Each row is a point. Each copy is the shape, with its points in the same order, stretched, turned, moved and blurred by noise. Some copies are also mirrored. Which?

Shape (8 x 3):
[[ 35 -29   7]
 [-79 -12  14]
 [ 37  -4  -8]
 [ 25 -13  14]
 [ 26  39 -15]
 [ 33 -30  35]
 [ 21  31  20]
 [  4 -43  35]]
Copy 1 (8 x 3):
[[-38   7  32]
 [ 51 -79   5]
 [-28  26  12]
 [-17   6  33]
 [  7  42 -12]
 [-24  -2  64]
 [ 17  25  26]
 [-17 -32  60]]
Copy 1 is: mirrored
Copy 2:
[[ 11 -24 -12]
 [-57  55  12]
 [ 36 -15  -3]
 [  4 -20   6]
 [ 62  -2  29]
 [-17 -34   9]
 [ 22 -13  47]
 [-45 -14  -4]]
Copy 2 is: only turned

Shape (8 x 3):
[[-14  25  11]
 [ 60 -39 -14]
 [ -9 -24 -12]
 [-30  25  10]
 [ -2   0  11]
 [ 47 -24  15]
 [  9 -28  32]
 [ 10  62 -15]]
Copy 1 (8 x 3):
[[-17 -17  28]
 [ 47  73 -11]
 [ 31  -9  -8]
 [-19 -37  23]
 [  9  -4  21]
 [ 40  52  19]
 [ 51   2  35]
 [-74  14   8]]
Copy 1 is: only turned
Copy 2 (8 x 3):
[[-25 -21 -18]
 [ 53  45  20]
 [ -8   2  30]
 [-40 -27 -12]
 [ -5 -13   2]
 [ 50  14   5]
 [ 29 -27  14]
 [-36  21 -52]]
Copy 2 is: mirrored
Copy 3 (8 x 3):
[[ -2 -30  23]
 [ 49  11 -83]
 [  8  26 -14]
 [ -7 -20  35]
 [ 19 -12   2]
 [ 56 -21 -50]
 [ 56  -4  -8]
 [-45 -58   8]]
Copy 3 is: mirrored

Shape (7 x 4):
[[ 33 -30 -40  30]
 [-17  46   7 -33]
 [  8   3 -22  14]
 [-10 -25  30   4]
 [ -4  47  47   9]
 [ 20  -8 -15 -16]
 [ 40 -28 -19 -44]]
Copy 1:
[[ 40  66  40  -8]
 [-49 -45 -37 -33]
 [ -8  22  20 -10]
 [ 26 -23  -6  33]
 [-64 -13 -44  28]
 [ 23  13 -14 -26]
 [ 69  12 -30 -55]]
Copy 1 is: mirrored
Copy 2, 7 rows:
[[ 44  -1  23 -19]
 [ -9 -12 -42  32]
 [ 18   3 -12  -4]
 [-34  -1   9 -13]
 [-29  28 -18  30]
 [ 24 -19  13   9]
 [ 38 -48  45  19]]
Copy 2 is: mirrored
Copy 3:
[[-41 -47   3  57]
 [ -1  74 -10 -19]
 [-19  -2 -14  25]
 [  2 -25  13 -33]
 [ 62  43  17 -11]
 [-42   6  21  12]
 [-83  15  54   7]]
Copy 3 is: mirrored

Shape (7 x 4):
[[ 21 -53 -16  11]
 [  6   1 -14  -8]
 [ -9   4 -17  35]
 [-52  12  30 -29]
 [  7  12 -14  23]
 [-51  15 -14 -13]
 [-60   2  37 -33]]
Copy 1 (7 x 4):
[[-34   3 -11  75]
 [ -2  17   2  -2]
 [-19   1 -63  -3]
 [ 59 -33   2 -32]
 [-17   3 -32  -9]
 [ 37  19 -44 -32]
 [ 66 -49   6 -26]]
Copy 1 is: only turned
Copy 2:
[[ 34  42  51 -20]
 [ 25  -7   0   1]
 [ 14  19 -29  24]
 [-49 -49 -27  -5]
 [ 27  13 -31  15]
 [-24 -43 -15  25]
 [-62 -50 -17 -11]]
Copy 2 is: only turned
Copy 3:
[[ 66  14  20  41]
 [  8   9  14  -4]
 [ 30  47 -12 -14]
 [-68 -34 -48 -18]
 [ 29  31   1 -21]
 [-48  19 -26  -2]
 [-74 -46 -58 -11]]
Copy 3 is: mirrored
Copy 4, 7 rows:
[[-27 -11 -39  -3]
 [  4 -10 -10  21]
 [-21 -43 -21  16]
 [-18  43  45  20]
 [ 11 -45 -10  12]
 [-25  12  19  46]
 [-27  53  53  11]]
Copy 4 is: only turned
